Each row is a point. Two turns around zero, p and q, are shown by what they do to some points. Write where each new point lands after one turn and then the other. Backwards means that the second turn is done in reverse. Each puzzle has new turns, and all numbers are rounded.

Turn p:
[ 5 -8 12] => [ 8 -2 13]
[-21 -27 -13] => [ 15 -29 -16]
[-24  46   8] => [-52   1   0]
[ 40 -12  -8] => [31 29  1]
Turn q:
[-21  16  31] => [-26 -24 -21]
[ 10 -20  39] => [ 16 -42  -4]
[ 21  36 -12] => [-27  10  33]
[-28 -33 -24] => [ 28  27 -31]
[ 10   3 -32] => [ 5 29 17]
[ 8 -2 -3] => [5 1 7]
Where do these land?
q, then p: [22 -2 -8] => [-1  5 23]
q, then p: [-31 -23 -14] => [ -4  28 -30]
p, then q: [-13  25   7] => [ -8   4 -27]
p, then q: [29 39 -7] => [-48  11  -4]
q, then p: [ -7 -39  22] => [ 39  19 -14]

Turn p:
[-18  15 -20  48] => [ 31   0 -46  13]
[  6 -28  13   6] => [-16  27  -2  -7]
[ 14  30 -29  11] => [ 42 -15  -1  -4]
[  3 -11  40 -30] => [-45  -5  19 -16]
[ -4  -5  -3 -34] => [-12  -7  29  12]
Turn q:
[  6 -27 -31   9] => [ -2  -9 -41   8]
[-27  21  46 -21] => [-19  10  51 -25]
[-37 -20  -7 -34] => [-27   5 -14 -45]
[ 13  12 -13  32] => [12 11 -8 34]
[ 19  20 -12   1] => [28  7 -1  7]
[26 -5 18 13] => [  7 -23  13  21]
Where do these land?
q, then p: [ 27  19   9 -18] => [-10  12  16 -32]
q, then p: [  9   1 -10   5] => [12  6  0 -4]
p, then q: [ 26  22 -14   0] => [ 16 -32   6  -8]
q, then p: [ 17 -25  14 -13] => [-17  28  11  10]
p, then q: [22  7  1 17] => [ 22  -7  -2 -17]
p, then q: [-23  15  10  14] => [ -7   3 -31   3]
p, then q: [-80 -38 -11  -5] => [-32  51 -16  64]

Turn p:
[ 11  23  22 -18 -64 -12] => [  2 -60 -17 -17 -38   8]
[ 20 -44  21  35  33 -11] => [ -6  24 -23  -4  41 -48]
[  3 -14 -41  14  23   7] => [-14  45  -5   2  11  16]
[-15  -9  11 -13  -8  18] => [ 17  -2   2  19 -17  -8]
[  0  22 -13 -30  28  20] => [-17   4  35  30   1  18]
[-11   0  20 -24 -13 -23] => [  4 -20  17 -15 -22 -19]
[ -8  22 -20  35   0   0] => [ 13   8  -8 -16  23  33]
Turn q:
[  2 -26 -25 -28 -34 -21] => [-15  -7 -33  14 -35  30]
[-34  35  -5  39 -13   7] => [-19  -1   5  -9  59  14]
[-36  29  13  11 -10 -28] => [-26  16  -7  28  40  -2]
[ 15 -16  12 -28  14  27] => [ 35 -18   0   0 -22 -17]
[ 25   8 -12 -18   7   5] => [  0  -7 -13 -18 -19 -19]
[ 28 -25 -11 -13  35  -1] => [ 23  20   3 -18 -39 -12]
[  2 -36  -6 -15   8  12] => [ 30   0  -2   1 -26  15]
[-2 32 34 52 -6  0] => [-27  -3  47   1  43 -11]
Where do these land?
p, then q: [  4   4  22 -17 -14   0] => [ -4   3   9  13 -16  22]
q, then p: [ 13 -26  -5  -8  13  13] => [-15 -20 -20   4 -15   0]
q, then p: [-38 -25  -3 -26  15  34] => [-47   7 -33  17  20  11]
q, then p: [11  8 18 34 12  3] => [  8 -23  22   2  10 -26]
p, then q: [ 28  10   3  37 -12 -17] => [ 31  18 -31 -15 -13   4]
q, then p backwards: [ 23  65 -36  11 -42 -20] => [ 79   0  -9   3  -2 -44]
q, then p: [-28 -12 -13 -15 -18 -10] => [  4  21 -16  13   9  27]
q, then p: [-13 -24  13 -15  46  -3] => [-29 -34 -15 -14  22  19]

Turn p:
[-31  12  15  16 -36 -12 -47  -2  31] => [-27 -20  11 -33  25   5  -1 -42  37]
[ 15   4 -32 -11 -19  16  10 -11  -8] => [-13  16   5  39  -3   2  15   6   7]
[ 11  25  36  15 -16 -34 -17 -19 -42] => [ -9  11  -2 -47 -46  -9  25   3  28]
[ 1 21  2  5 37 42 31  2 21] => [ 35  32  -8  18  16   9 -44   9  -4]
[ 18 -33  10  16  29  29 -11   1  -1] => [ 48 -26  -6  15 -11  11  -6  -4  -3]
[  6  10   6   1  13   8  44 -21  23] => [  2  24   4   5   1  30 -32  27  -7]
[ 14  27 -27 -29  13 -24  29  49  28] => [ -5  43  17  -3  42  -9  10   6 -56]
[  3 -20   1 -20 -34 -22 -28   5   7] => [-24 -30  30  -7   6  -6  27  -9   3]
[ -6 -18  21   7  -7  21  17  37  11] => [ 10  -8  18   5  -8  -6 -33 -27 -27]
[ -1  -5  -5 -30  21   4  11 -17 -40] => [  5  -1 -14  15 -17 -29   5  43   1]
[-30 -23 -25  30  -1 -27 -37 -23 -30] => [-22 -39 -54  -7  -9   1  31 -11  19]
Turn q:
[  8  22  23   8 -11  13  34 -19  -2] => [ -2 -13  21  20 -12   2   6  -5 -42]
[ 10  -5 -18   0 -14 -11  -7  -8 -31] => [ -7  -1  -4 -15 -27 -20  17   2  12]
[ -7 -27  21 -31  46  27  -7   0 -27] => [ 21 -15 -26 -28  -8  52   4  31  -2]
[ 17  10  -2 -11 -66  -5 -40  -4  36] => [ 34  51   9  17  20 -54  18 -11   2]
[-26   3  17   9  -4  -8  35  32 -39] => [-19 -17   0  39 -43  21 -11  14  13]
[ 36 -56  18  31  13  -4  -2 -17 -24] => [-40 -12 -34 -14   9  -1  46  36 -13]
[-32  13 -30  29 -11  22  -1  15  18] => [ -6   3  12  20  12  13   3 -50  27]
[  0  35 -16  16   2 -11 -11  33  -3] => [  5 -21 -11  18  -3 -22 -24 -24  23]
[-23  11  -4  -6  29 -15  -9 -32  24] => [  5 -12  36 -28  29   7 -16   4   5]
[ 18  -7 -10 -45  17  -7   7   1  46] => [  8  36  -7 -29  23   3 -41   2 -23]
Where do these land?
p, then q backwards: [ 16  30 -37 -10  26   2  17  29   9] => [ 22 -17  21 -12 -29  17  -6  -1  44]
q, then p: [ 20 -16  19   6  -8 -28  -1  -9 -20] => [-22   1  -4 -11   0 -16   1 -15 -36]
q, then p: [  7   4  35 -22  -2   3 -37 -38   3] => [ 30  18  24  -6 -20 -11  14  15 -43]
q, then p: [ 10 -41   6 -16   1 -12   2  20  26] => [  9  29 -22  -1  32 -24   5 -14   1]
q, then p: [-35 -14  26  -2 -10 -26 -25  -6 -15] => [ 15   8  27 -17  11  10 -20 -27 -33]
q, then p: [  4  51 -48  21 -29  40   3  16  -3] => [-27  -9  -5   2 -25  57  12  34  46]
p, then q: [ -8 -24  28  -6  -8 -41  31 -11  22] => [ 35  17 -16  11 -23  35  11  20  25]
p, then q: [-9 20  9 38 42 60  1 50 -2] => [  9 -28  -7 -54  10 -72  22 -11 -15]
q, then p: [ -7  -5  -2 -22 -11  11   5 -23 -24] => [-12  15  32   8 -18 -10  -8   0   0]
q, then p: [  0  -4 -35  13  -1  -9   3 -27   3] => [-18  -9   7 -15   7  -9 -20  31   8]
